Each row is a point. A path goes straight from each point to the next, and from the last back to the first. The post is the endless flat space through its rows: a point in 2 columns, a line in 3, a plane in 4, and so on, so that a path can go around it. Count how often the path circles the post. Going back the other way cancels.
In the rows, 128 means zero.

Post (1 x 2)
[[145 111]]
Path (13 x 2)
[[133  85]
 [154  90]
 [122  80]
 [124 116]
 [158 163]
 [174 133]
 [163  88]
 [139  93]
 [109 123]
 [119 183]
 [188 138]
 [190  73]
 [142  71]]
Times around: 2

Post (2 x 3)
[[141 128  87]
 [136 143 176]]
Path (30 x 3)
[[153 113 122]
 [122  76 106]
 [ 66 127  63]
 [ 96 183 132]
 [136 223 179]
 [188 143 111]
 [162 115 107]
 [138 110 156]
 [113 118 134]
 [ 87 136 133]
 [ 99  80 112]
 [152 114 111]
 [179 132 148]
 [160 159 127]
 [130 180 125]
 [ 92 154  84]
 [ 92  98 117]
 [134 110 169]
 [166 123 151]
 [162 145 125]
 [156 190 159]
 [114 156 150]
 [100 138 123]
 [117  70  98]
 [155  93 137]
 [189 140 172]
 [159 190 181]
 [132 214 150]
 [199 181 121]
 [186 141 144]]
Times around: 1

Post (5 x 6)
[[147 139 136 107 118 174]
 [177  74  56 146 121 119]
 [174  73  90 103  83 114]
 [127 137 146 147  83 142]
 [ 70 168 204 109 198  74]]
Path (11 x 6)
[[140 121 145 108 123 181]
 [159  93 191 144  91 115]
 [144 149 132 174 153 129]
 [138 143 115 105 131 115]
 [137 131 128 100  61 146]
 [ 73  96 123 118 126 136]
 [ 83 145 121  93 133 135]
 [126 154 113  93 128 124]
 [192 104  78  97 141  66]
 [189  86 139  63 120 117]
 [178  39 156 120 117  86]]
Times around: 0

Post (8 x 9)
[[139 146 123 154  66  69 155 172 179]
 [136 161 102 205  90  84  83 170 115]
 [147 117 171 117 142 190  96  59 216]
 [122 117 119 147 152 195 140  67 131]
 [138 159 180 107 161  73 114  62  91]
 [186 140 199 156  57 127  95 166 124]
 [121 111 108  79  91 155 114 124  78]
 [117 154 123 114 193  87 130 132  83]]
Path (17 x 9)
[[119 186  94 118  50 124 125  96 122]
 [207 159 139 108  97  90 151 114 164]
 [186 169 148  99 112 120 158 130 186]
 [142 179 165 115  62 141 138 141 180]
 [ 86 141 189 176 174  88 119 127 143]
 [126 134 126 111  81 133 124 165 113]
 [156 174 143 122 124 147 120 104 157]
 [171 145 135 138 121  96 128 132 213]
 [141 121 119 103 193  93 106  86  93]
 [166 139  89  79 140 158 118 119 139]
 [129 152 130 116 103 146 120 103 102]
 [ 83 154 156 113 193  96 163 170 102]
 [142 112 182 188  94  71  70 102 105]
 [168  93 122 118 128 136 100 166 184]
 [176 155 147 116  63  89  81 122 123]
 [145 180 159 130 120 156  85 126 117]
 [116 137 160 119 134 138 181 130 129]]
Times around: 1

Post (11 x 12)
[[147 113 127 153 199 140 166 132 125 138 107 179]
 [137 116  69  69 186 132  85 105 107 122 116 136]
 [147 117  74 124 163 142 119 141 110 161 154 107]
 [144 197 192 132 133  37  85 103 134  45 235  84]
 [140 110 104 149 144 182 150 149  80 101 113 142]
 [157  91  89  87 134 120 154 135  92 148 162 161]
 [164 122  56 132 133 134 141  95 107 146 107 130]
 [174 145 172 111  95 183 103  73  82 204 141 110]
 [131 104  47 135 150 136  99 141 141 120 149 179]
 [146 167 203 151 122  55  62 174 152  90  98  72]
 [147 114 201  98  77 168 118  63 146 167 115  58]]
Path (27 x 12)
[[101  87 201 118 152 147 124 119  72 149 114 135]
 [168 139 135 161 133 105  93 133 119 187 146 104]
 [178 156 110 195 163 172  83  92  89 102 163  65]
 [178 136 150  97 141 135 131 151  64 100 146 130]
 [194  84  70  83  81 168 172 138  91 145 128  82]
 [134 200 135  93 140 154 114  75 132 107 156 106]
 [112 193  91  96 120 146  35 158  69 125  81  90]
 [109 120  98 125 107 159  80  43 133 134 176 138]
 [133 116 117 176 200 110 124 122  68 113 175 108]
 [201  81 114 102 128 117 144  99 129 154 154  93]
 [198 144 207 127 170  85 159  77 181  97 107 103]
 [172 129 123 100 124  90 128 151 172 155  36  75]
 [120 146 101  95 140 159  88 146 133 170 140  86]
 [109  78  88  85  90 125 146 119 102 149 177 100]
 [139  87 104 138 125 120 160 114 128 137 106 130]
 [119 143  82 122 135 113  99 176  56 166 210 102]
 [104 146  81 135 118 140 157  98 120  84 149 196]
 [147  97 130  70 123 123 136 180 127 166 122 139]
 [137 154 100 149 164  96 146 131  94 157 139 156]
 [112  97 136 127 101  91  97 104 146 136 154 138]
 [150 132 107 123 185 106 121  97  96 124 114 133]
 [109 125 200 150  98 105 105 119  83 149 158 118]
 [171  73 157 148 150 156 110 108 105 179  70  93]
 [201  94 155 112 161 129 153 144  59  89  58 124]
 [190 144 144  78 155 157 135 102 133 121 154 138]
 [135 137 123  92 135 167 114 102 147 125  75  98]
 [110 142  79 127 157 118 121 129 128 169 137 123]]
Times around: 3

Post (17 x 18)
[[123 150 127 130 153 119  53 125 139 114 129  88 110 183  97 159 147 155]
 [135 105  91 147 108 163  82 159 117  76 164 126 180 119  85 135 212 129]
 [ 98 122 110 153 154  81 120  85 147 109 138 142 160  73 104 223 124 147]
 [114 136 105 125 110 102 109 173 155 162 153 116 161 133 112 156 128 155]
 [ 95 116 106 138  54 120 115  91 166 157 133 101 146  98 152 143 116 165]
 [135 144  86 139 166  92  96 123 172 127 150 129 169 123 138 123 137 127]
 [126 132 106 130 133 114  59  72 117 169 130 154 127 182 134 158 144  92]
 [126 119 190  23 136 165 114 149 123  95 107 132 146 109 159 178 119 108]
 [114 129 145 169 153 147 104 108 142 181  84 132  95 107 110 181 131 151]
 [153 107 124 138  57 114 164  96 148 131  58  80 149 129 112 192  54 125]
 [ 88 156 187 229 210 105 123 179 180 134 171 138 118 163 172 195 169 159]
 [119 166  95  98 170 123 149  99  61  93 194  80 166 130 145 158  96 177]
 [118 109 149 134 154  98 165 122 107 116 155 114  70  81 134 173 110 131]
 [106 161 129 122 112 112 125 116  87 114 167 176 116 125 165 132 113 214]
 [ 67 150 168 130  90 114 153  39  78 104 121  90 170 197  28  88 142 240]
 [110 111 154 150  73  84  79 118 107 162  77 118 130  66 166 120 117 154]
 [117 124 142 142 144 134  81 165 164 128 169 100 162 130 112 140  72 129]]
Path (8 x 18)
[[108 138  77 104 106  89 109 102 133 119 173  85 177 144  92 204 132 192]
 [104  99 124 133 117 150  90 113 125 103 144 141 103 156 101 173 166 174]
 [ 34 136  98  96  80 113 108 137 104 155 165  84 120  79 149 195  68 199]
 [ 72 155 144  99  98 106 121 107 176 134 157 122 114  84 134 146 102 191]
 [150 137 141 101 187 111 131 101 120 109 153  70 136 119 114 174 133 115]
 [133 159 129 193 110  40 188 101 108 132 160 118 186  83 158 116 114 109]
 [130 173  71 131 100 136 114 142 138 146 115  56 163 101  82 134  88 146]
 [168 215 132 153 160 103  94 156 189 110 112 130 132 140 175 178 150 188]]
Times around: 1

Post (17 x 18)
[[158 141 148 112 112 143 126 139 171 153  82 165 100  63 128 132  86 125]
 [102 101 125 108 117 131 130 100  65 205 173 140 112 128 113  61  86  75]
 [124 111 115 172 121 129  91 109 110 136 115  72 101  90 120 115 121 128]
 [151 141 123 139 127 154 143 148 160  94   7 128 167 109 148 133 126  72]
 [112 172 172  74  92 150 170 164 140 192 151 123 112 112 135  86  80 118]
 [150 117 140 111  96 113  93  68 126 174 150  77 133  90 142 138 113 120]
 [144 137 133 141 158 169 119 168 173 150 153  98 139  51 121 156  82  76]
 [142 123 150 203  98 150  92  98 109 177 128 139 162 123  75 150 144 100]
 [107 150 149 121  79 116 111 128 107 134 146 108 119 194 145 127  73  96]
 [157 166 127 156 104 142 130 163 130 106 149 149 142 130  72 122 144  62]
 [109 160 107  93  56 187  95 112 169 101 110 120 131 147 131 114  72  90]
 [166 160 132 112 180 171 168 151 146  91  70 129 119 116 146 158 139 141]
 [152 113 174 131 162 107 163  95 122 121 135 118 152 134 160  76 124 173]
 [101  94  78 102 145 129  87 168 158 188 116  88 132  98 150 100  98 106]
 [132 142 180  72 160 151  98 139 152 132  69 108 139 112 173  86 114 104]
 [114 121  81 192 114 131 104 100  93 189 140 142 107 102 153  79 141  88]
 [137 131 134 155 141 129 177 117 166 199 133 147  32 107 100  88 119 117]]
Path (14 x 18)
[[115 168 125 145 124 133 189 101  94 112  95 145 115 138 111 132 103  68]
 [115 131 161 112 133 144 122 144 142 133 102 118 138 123 114  97 153  81]
 [148 115 104 171 101 152  92 131 146 129 161 138 165 120 147 123 144 123]
 [174 102 185 161 110  59 138 119 150 196 108  93 141 105 132 120 114 136]
 [167 174 164 117 125 138 131 118 114 119 134  89 138  91 154  89 115 109]
 [153 129 116  83 117 151 141 104 103 132 141 150 189 129 130  58  89  63]
 [148 195 122 111 128 128 122 116 189 123  62 152 111 105 153  54 156 144]
 [ 99 114 117 117 117 134 126 109 177 157  69  80 108 119 123 142 106 153]
 [ 83 116 149  56 123 157 199 117 103 168 151 120 126 147 139 120  95 138]
 [119 125 175 133 106 117 149 142 122 132  79 120 105  91 106  93 105  95]
 [152 138 115  81 151 145 166  74 136 145 128 133  78  94 131 144  98 119]
 [135 134 118 184 168 123 106 117 165 129  84 117 124 125 143  72  69  88]
 [131 163 136 106 101 139 136 143 112 153 117 121 121 141 157  56  81 122]
 [126 170 110 131  98 141 114 156 176  80  95  97 123 130 120 104  98 132]]
Times around: 1

Post (17 x 18)
[[132 133 154 116 123 146 205 112 120 151 171  71 125 106  46  66 194  76]
 [118 161 146 161 117  70 121 138 112  91 148 143  92  92  98 157 160 123]
 [178 109  97 148 174 102 101 143 114 190 144 152  84  90  81 119 136 176]
 [145 104 168 107 173  91  87  90 146 139  93 147 121 148 143 126 129  73]
 [ 99 129 121 182  70 153 119 152 115 136 132 111  91  80 113 144 136  95]
 [181 111 135 116 151 105 125 164 189 135  78 114 157 102 105 167 141 165]
 [140  94 119 124 197 107 171 192  77 139 123 170  91  88  79 145 167 205]
 [163  84 125 182 109  75 147 128 174  77  99  59 115 140 135 114 140 161]
 [131 196 123 115 204  87  65 169  94 125 147 133 181 126 130 143 123 127]
 [126 144 114 112 181 163  93 150 155 115 140 164 157  77  88 168 221 117]
 [ 85 141 139  79 138 182 109  88 122 117 125 128 171  54 150 140 168 148]
 [ 96 110  45 114 112 143 109  69 195 114  82 103 163 100 103 167 155 147]
 [125 104 163 139 203  69 131 118 128 132 160 132 200 158 116 167 151 171]
 [126 200 142 146 193 158 155 104 193 133 119  39 125  86  66 110 173  81]
 [ 85 173 164  88 149 157  86 161 149 149 137 126 126 111 113 100 134 172]
 [117 101 212 123 131 126 101 125 110  59 121 112 156 107 102 125 120 130]
 [143 143 145  77 197 145 123  70 136  99 131 188 156 146 144 158 133 130]]
Path (17 x 18)
[[130 120 112 137 127  98 143 150 175 164 132 105 107  95  88 148 184 167]
 [100 151  77  70 154  80  72 144 130  72  67 113 126 122  73 167 135 180]
 [109 220 117 155 183 153 112 160 140 152 106  82 103 126  76 126 153 148]
 [163 156  94 129 196 148 123 124 158 159 107 124 109  79  84 111 120 170]
 [100 118 121 129 179 184  92 181 172 111 135 175 129  83 100 159 170 164]
 [116  86 138 118 179  91 113 131 174 139 117  77 185 106 103 163 127 160]
 [219 148 141 174 155 146 127 136 185 125 135  66 113 162 115 171 149  98]
 [107 143  95 167 136 153 145  96  88  99  99 124 158 128 131 187 144 141]
 [139 143  72 223 160 112 103 138 122  73 116 130 156 110  80 175 157 124]
 [119 155  93 100 150 130  59  95 116 124 103 113 155 162 142 162 133 136]
 [152  61 195  82 133  54 165 158 112 132 137  92 186 103  40 172 166 207]
 [176 117  86 117 147  42 114 139 101  99 160 148 122 118 176 131 151 145]
 [187 106 132 149  86  99 105 148 192 106 153 165 155 175  98 154 122 101]
 [ 96 157 144 184 150 140 133 142 191 112  91 117  81 120  49 120 151  88]
 [101 123 149 117 110 137 134 113 177 190 100 133 144 103 154 169 160 187]
 [106 115 164 207 126 118 162 100 188 181 132 146 113 134 149 181 159  63]
 [128 154 181 142 177 151 145 150 169 126 141 153  97 110 121 138 118 163]]
Times around: 1

Post (17 x 18)
[[117 142 115 143  93 138 157 114 136 137 178 129 104  87 147 154 115 118]
 [133 133 158  77 127 164  93 121 107 126 167 116 175  82  79 173 104 133]
 [121 148 172 160 105 139 153 119 121 112 183 131 135 136 148 180 100 116]
 [177  88 128  92 128 119 157 195 104 156 121 140 166 142 150 100 146 163]
 [162 101  93 146 125 110 141 205  97 120  89 103 168 100 193 124 151 124]
 [164 103 132 108 118 117  87 183  64 130 101 107 106 136 154 144 123 152]
 [ 99 141 119 186 119 177 125 108 180 111 157 113 121 141 144 174 118 140]
 [136 129 150 131 117 105  74  98 100 105 155 162 204  85  64 140  76 151]
 [ 87 145 155 172 160 155 129 125 138 126 164 118 110 123 135 118 103 117]
 [143  71 114 110 107 121 166 207  95 111  96 166 153 145 148 144 132  98]
 [ 92 147 145  74 126 140  68 125  43 144 187 130 199 115  75 153  94 132]
 [100 155 169 147  92 157 125  78 155 109 165 111 126 130 140 127 152 113]
 [121 152 145 158 124 120  99 145 173 152 179 123 130 146 139 175 124 104]
 [134 108 119 132 144 135 162 159  97 155  70 152 149 131 182 133 137 135]
 [190  73  96 131 149 122 165 162  79 134  74  97 148 146 139 135 124 115]
 [123 118 140 161 129 176  89 114 159 123 191 142 140 120 166 122 104 110]
 [177 129  93 139 171 127 153 157  83 109 118 145 123 140 161 142 157 118]]
Path (26 x 18)
[[ 74 195 154 124 111 167 114 113  85  62 121 164 140 169 166 202 153 122]
 [ 97  95 162 130  95 140 153 102 126  96 115 117  99 170 135 144 111 156]
 [108  87 166 119 127 172 195  95  80  99 148 159 164  95 152 107 137  98]
 [ 84 154 184  98 117 129 122 111 101 182 165 120 103 147  75 112 120 124]
 [121 115 120 114  94 144 150 192  82 135  58 119  69 145 178 119 118 109]
 [124 124  94 161 145  90  91 200 104 149 107  99 148  88 169 101 111 121]
 [143 157 110 160 115 146  99 165  99 102  71  46 166 112 161 174 147 150]
 [ 97 145 175 131  42  98 115 150 126 128 171 131 135 154 185 112 144  97]
 [ 35  88 136 171 112 142  85 178 205 156 134 170 176 100 184 117  72 155]
 [ 99 105 136 143 156 167 224 131 102  95 104 114 155 134 154  99 193 111]
 [126 122 106 177 178 165 121 168  92 155  84 127 161 160 182 120 134 137]
 [143  95  72 189 170 188 152 151 176 110  57 129 197 105 174  95 134  88]
 [ 51 155 118  98 168 156  98 111 120 174 176 120 175 109 155 126 131 118]
 [132 122 130 136 128 169  75 123 169 149 168  15 125 122 174 167 118 159]
 [ 92 134 104 109 113 141 191 194 114 128 125 119 135 185 219 182 170  81]
 [159  98 141 170 193 138   7 108  78 109 178 119 175 142  98 192  29 147]
 [173  84 174 136  43 115 133 135 102 117 124  93 140  82 146 152 150  86]
 [148 134 136 185 151 140 148 144 121 129 152 139 165 122 132 165  94  83]
 [177 143  73 191 128 148 190 105 196 101  98  81 170 108 139 144 146  77]
 [142  56 181  59  18  82  93 123  99 120  87 207 173 147 108 134  94 224]
 [108 101 122  87  86 145 184 108  65 168 124 100  80 107 171 112 170 146]
 [159 162 144 176 150 171 156  99 103  87 127 101 176 132 123 121 175 134]
 [182 173 126 115 121 127  79 120  68 120 138 166 104  88 164 175 125  75]
 [120 132 157 123  79 129 111 196  82 157 158 183 147  89 121 139  91 206]
 [147 109 114 155  63  83 126 179 120 117 140 186 176 121 141 165 124 108]
 [159 164 169 101  65  95 206 187  17 181 149  88 153  81 167 177  74 134]]
Times around: 4

Post (17 x 18)
[[112  96 103 199 146  88 137 145 159  71 156  97 172 149 140 112 129 161]
 [165  80  78 205  69 164 115 125  88  72 109  51  67 148 103 176 143  68]
 [126 116 134 128 101 136 137 136 112 125 137 160 119 118 123 134 213 153]
 [136 121 152 118 124 127 119 159 112 144 164 146 134  86  81 110 129 141]
 [139 124 144 114  76  99 109 180 124 112 107 121 148  95 141 194 145  91]
 [107 101 141 185 135 133 101 127 125  90 110 151 117 106 123 115 144 124]
 [152 147 179  57 112 142  92 149 159 152 113 134 181 104 135 126 133 139]
 [143 118  75  50 123 141 129  87 145  65 141 155 121 150 143 121  92 118]
 [144  55 163 128 193 137 150 153 101 137 143 148 167 148 115  70 160 151]
 [ 76 191  77  61  99 169  74  97 131  99 147 173 165 181 136 145  94  57]
 [165 133  99 120  93 143 157 124  95 150 113 168 140  96 111 109 115 140]
 [134 119 169 122 147 133  93 142  76 145 154 141 134  90 141  90 142 179]
 [144 128 144 122 182 147 108 121 138 153 154 103 110  85 143 144 156 169]
 [151  82 117 139 131 110 105 123 131 154 116 140 128 109 118 108 137 153]
 [134 118 147 156 134 163  93 156 112 117 146 156 110 171 122 137 116 109]
 [122 168 153  84  94  99 109  67  89 106 137 186 176 154  88 157 151 137]
 [100 169 170  95  74 108 165  92 128 139 146 143 124 110 133  81  83  83]]
Path (26 x 18)
[[139 167 162 148 137 136 164 107  82 188 131 142 149 167 103 120 121 116]
 [145 178  86  94  22 114 135 175 168  73 142 175 121 177 113 130 143 100]
 [123 126 101 148 128 121  83 138 136  71 163 153 153 126 173 125 162 166]
 [ 95 126 153  62 130 107  69 115 147 109 172 149 155  97 151 115  99 133]
 [105  81 166 175 116  81  67 153  97  38  99 150 140  99 145 176 111 135]
 [ 93  67 126 173 175 105  92  87 137  54  64 226  84 114 112  62 136 164]
 [169 115 124 162 155 101  69 113 163  49  75 132 198 138 128 108 107 196]
 [169 116 129 168 128 139  98  95 110 107 168 119 161 186  97 114 117 155]
 [186  42 200 152 155 145 128 113 132 111 112 162 128 173 119  86 110 154]
 [ 99 127 154  72 161 143 107 164  75 141 173 191 138 129 146 127 124 153]
 [104 194  92  87   9 190 168 184  94 145 146 155  84 118 140  92 175 106]
 [122 162 181 114  92 125 128 201  95 137 139 203 135 122 116 105 123  88]
 [149 111 102  75 169 198 141  99 206 147 163 213  62 121 134 110 159 105]
 [102 128 174 100 109 118 163 127 116 126 199 105 202  90  88 118 131 119]
 [146  73 152 156 145 180  67 170 109 132 131 169 114 122  58 111  92 149]
 [114 164 210 141 146 130 124  53 105 154 117 109 111 134  55 144 153 104]
 [156 107 185 107 167 112 109 178 177 133 165  83 164 179 123 122 121 126]
 [111 133 107 158 149 165 134  21 191 106 158  98  74 131 157  97 180 133]
 [163 100  66  77 129 153 126  89 126 148 174 129  89 154 133 143 100 116]
 [104 115 101  58 105 140 135 174  59 141 155 145 176 133 151 101 107  90]
 [157 121 161 105 106  61 179 132  69 124 119 129 147 102  70 112 102 149]
 [ 98 158 125 184 124 112 176 147 142  72 126 102 182 145 151 108 156 147]
 [132 124 146 215  57 133 142  24 151 141  34 131  95 159  95 127 182 111]
 [ 78  93 151 134 132 150  65  84 142 104 124 168  78  60  96 121 171 120]
 [117 129 129  76 165 194  57 136 104 138 115 149 183  41 217 116  95 155]
 [107 122 131 122 112 127  57  83  88  77 143 103 145 196 134 189  91 124]]
Times around: 4

Post (17 x 18)
[[110 120 142 111  77 140 110 165  87 129 126 128 134 154 147 194 155 142]
 [166 121  95 173 202 167 167 172 151 106 160  74  75 122  64  81 103 168]
 [100 133 159 165  91 117 102  62 146 147 123 124 110 166 137 118  70 118]
 [197  85  78 156 173 177 145 133 168 139 127  95  85 119 139  77 104 142]
 [ 80 130  95 155  71 106 100 146 114 137 100 110 175 133 144 153 177 138]
 [114 157 144 156 116  73 128  99 161 154 115 149 102 164 158 149 118  88]
 [ 59 126 138  93 130  90 101 120 152 142 130 157 105 161 148 114 136 112]
 [138 105 116 163 186 198 170 149 144 133 154  87 138 129 117 106 137  96]
 [111 117 159 102  88  65 153 139 100 116  74 115 169 155 147 156 151 139]
 [ 87 136  97 112  96 119 150 156 123 157 107 131 168 121 124 162 106 150]
 [ 83 157 128 121 120  87 134  89 156 140 145 114 110 166 208 119  98 130]
 [190 107  85 165 172 150 144 188 191 128 169  93 151 153 113  79  92 132]
 [179 112  86 132 177 149 127 149 112 118 149  75 126 107  85 101  86  97]
 [126 182 158  96 104  95 109  72 152 143 125 178 143 151 130 136 136 125]
 [104 147 135 114  98 107 128 101 152  72 143 174 119 125 168 132  91 117]
 [106  93  99 109  37  83 169 129  80 136 156 136 170 138 141 161 149 139]
 [ 85  99 121 140 124  71 152 130  76 149 124 159 178 130 155 180 112 154]]
Path (24 x 18)
[[100 106 164 146  87 145 113 112 139 119 142  95  92 141 133 111  99 161]
 [123 116 175 145 108 135 159 108  93  67 104 114 125 118 165 121 116 129]
 [ 77  69 144 173 142  77 163 131 166 188 173  90 109 181 206  80 107 184]
 [142  65 136 199 164  83 180 112 126 156 135 125  97 158 174 145 118 141]
 [113  88  71 133  98 248 199 115 174 151 218 172 124 154 179 124 185 141]
 [ 80 145 112 144  72 100 133 171  60 165 157 154 148 158 104 181 139 155]
 [107 118 199  74 195 142 104 148  55 190  92  85 148 134  93 131 110  65]
 [ 93 111 111 206  98  68 113 148 171 185 128  36 121 162 171 106 154 156]
 [ 53  90 127  98 113 148 120  74 129 177  97 142 107 162 213 167 169 144]
 [118  87 131 110  80 101 137 118 107  51  79 150 145 127  83 103  76 138]
 [148 107  67 171 118 114 163 126 142 114 189 162  90 114 165 116 131 100]
 [ 82 168 152 162 153  67 154 166 134 117 159  65  90 160  63 102 170 147]
 [129 124  98 209  96 128 123  79 158 123 157  98  60  86 142  98  18 154]
 [104 110 159 179 111 110  83 117 194 151 151  98  93 188 161 134 167  66]
 [105  96  78 117 102 135 104 160 149 146  93 137 105 173 184 154 162 183]
 [135 102  82 150  87 117 142 154 149 154 139 171 126 165  99 113 187 115]
 [137 181 126 147 105 136 124 133 158 133 102 134 131 168 143 121 122 128]
 [139  32 104 147 114 138 151 124  87  97 154 121 114 139 129 123  93 122]
 [159 117  85 142 153 153 167 100  93  69 140 112 111 110 161 139 160 110]
 [106  91 128 231 208 181 184 170 166 171  77 111 180 157 224 119 124 132]
 [ 54 176 171 140 193 131 111 105  84 107  69 138  72 133  58 165 110 128]
 [166 124 115 129 122 157 127 145 174  85  87 129  94 145 141 121 139 163]
 [115  68 130 195 161 141 113 106 133 179 146  66 117 229 189 114 156 138]
 [106 112 166 141  91 134 121  78 163 127 167 159 167 152  93 148 142  60]]
Times around: 2

Post (17 x 18)
[[136  87 149 182 166 121 117 116 108 176 189  97 142 112 124  78 119 105]
 [116 136 115  90 161 161 116 148 157 153 124 148 159 106 149 142  54 133]
 [137  69 115 138 157 163 159 110 153 121 182  74 163 171 137  92 137 183]
 [135 117  80 123 134 175 108 138 109 156 140 167 138 106  91 108 174 163]
 [141  96 110 180 125 141 109 134 179 137 147 104 117 154  86 115 158 145]
 [163 120 113  80 125 161 165 129 107 125 127 145 124  85  80 111 143 155]
 [169 128 118 107 171 129 111  93 148  89 121 169 155 138 113 178 154 100]
 [149 123 130 115  95 127  81 120  91 173 100 108 136 145 159 119 154 105]
 [ 94  85 146 132 116 152 129 140 127 180 132 142 158 124 161 109 137 154]
 [184 131  82 113 120 122 177  93 127 136  85  96  81 160 146 126 194 141]
 [162 115 106 113 136 111  75  64 100 111 108 181 162 179 143 143  94 103]
 [134 128 176 120 111 134 136 115 144 127  88  76  91 154 155  99 183 200]
 [109 128 164 147 125 131  80 146 124 113  64 130 125 141 117 123 138 109]
 [106 113 124 130 121 169  78 131 133 125  66 115 126  61 135 136 115 113]
 [189 113 145 156 156  93  93 117 104 107 101 132 157 124 168 156 147  93]
 [ 98 159 178 137 111 107 113 142 125 102 106 105 147 103 172  82 128 131]
 [193 120 133 125 162 134 113  91 153  92 127 153 170 137 101  69 173 155]]
Path (24 x 18)
[[145 112 206 162  93  98  76 159 157 180 145  62 125 179 117  37 124 208]
 [154 124 139  58 127 133 145  75 166 148 143 141  74 111  97 110 126 158]
 [145 114  93 145 147 160 116 104 106 103 154 154 139  97 117 102 147 154]
 [134 146  68 124 116 122 144 102 150 152 190  97 141 128 215 101 131 131]
 [179 103 126 177 161 124  54  43 133 207 131 160 132 208 138 115 101  73]
 [144 110  79 128 128 156  87 110  49 114  83 109 207  80 154 110 134 107]
 [ 99  56 112  81 200 140 136  88 194 169 196 176 172 179 134 244 151 142]
 [217 145 117  81 118 142 141 128 142 103 105 109 132  97 138  76 150 171]
 [134  79 151 137 158 174 106  95 144  51 100 168 213  73 150 172  71  82]
 [151 160 137 143 189 139 164 102 187 185 169 168 148 122 193 151 179 133]
 [136 125 131  82  96 147 102 159 109 130  65 131 181 108 184 169 129 170]
 [149 166  84 182 152  76  40 107 129  45 118 107 189  93 149  89 195  58]
 [ 89 130 141 160 150 109  71 158 148  70 123 110 123  97 127 111 179 173]
 [ 97 100  95 152  88  77 114 108 136 133 141 108 139 142 133 118 167  98]
 [198  86 146  77 169 136 155 120 132 152  82 161 136  95 176  81  82 139]
 [188 118 173  82  86 166  85  79 113 122  74 122 160 165 170 101 148 120]
 [145  97 233 144 106 157 121 156 149 158 117 100  96  93  82  93 103 142]
 [176 100 139 133 161 133 174  94 152 114 126 118 194  96 151 106  52 118]
 [205 125 152 202 111  52  72 125 188 160  60  75 120 197 156  92 219 131]
 [164 119 121 120  81  99 101 114 107 100  90  93 157 144 136  84 190  81]
 [130  66 166 104  95 100 113  88 180 128  94 151 166 168 141 101 182 146]
 [101  91 140  81 165 194 149  94 206 127 132 101 106 122  89 113 144 126]
 [189 137 130 159 169 127  82  77 130 129 129  96  87 152 116 114 140 138]
 [104 125 181  87  95 164 100 112  35 123  86 121 142 132  95  80 215 165]]
Times around: 4
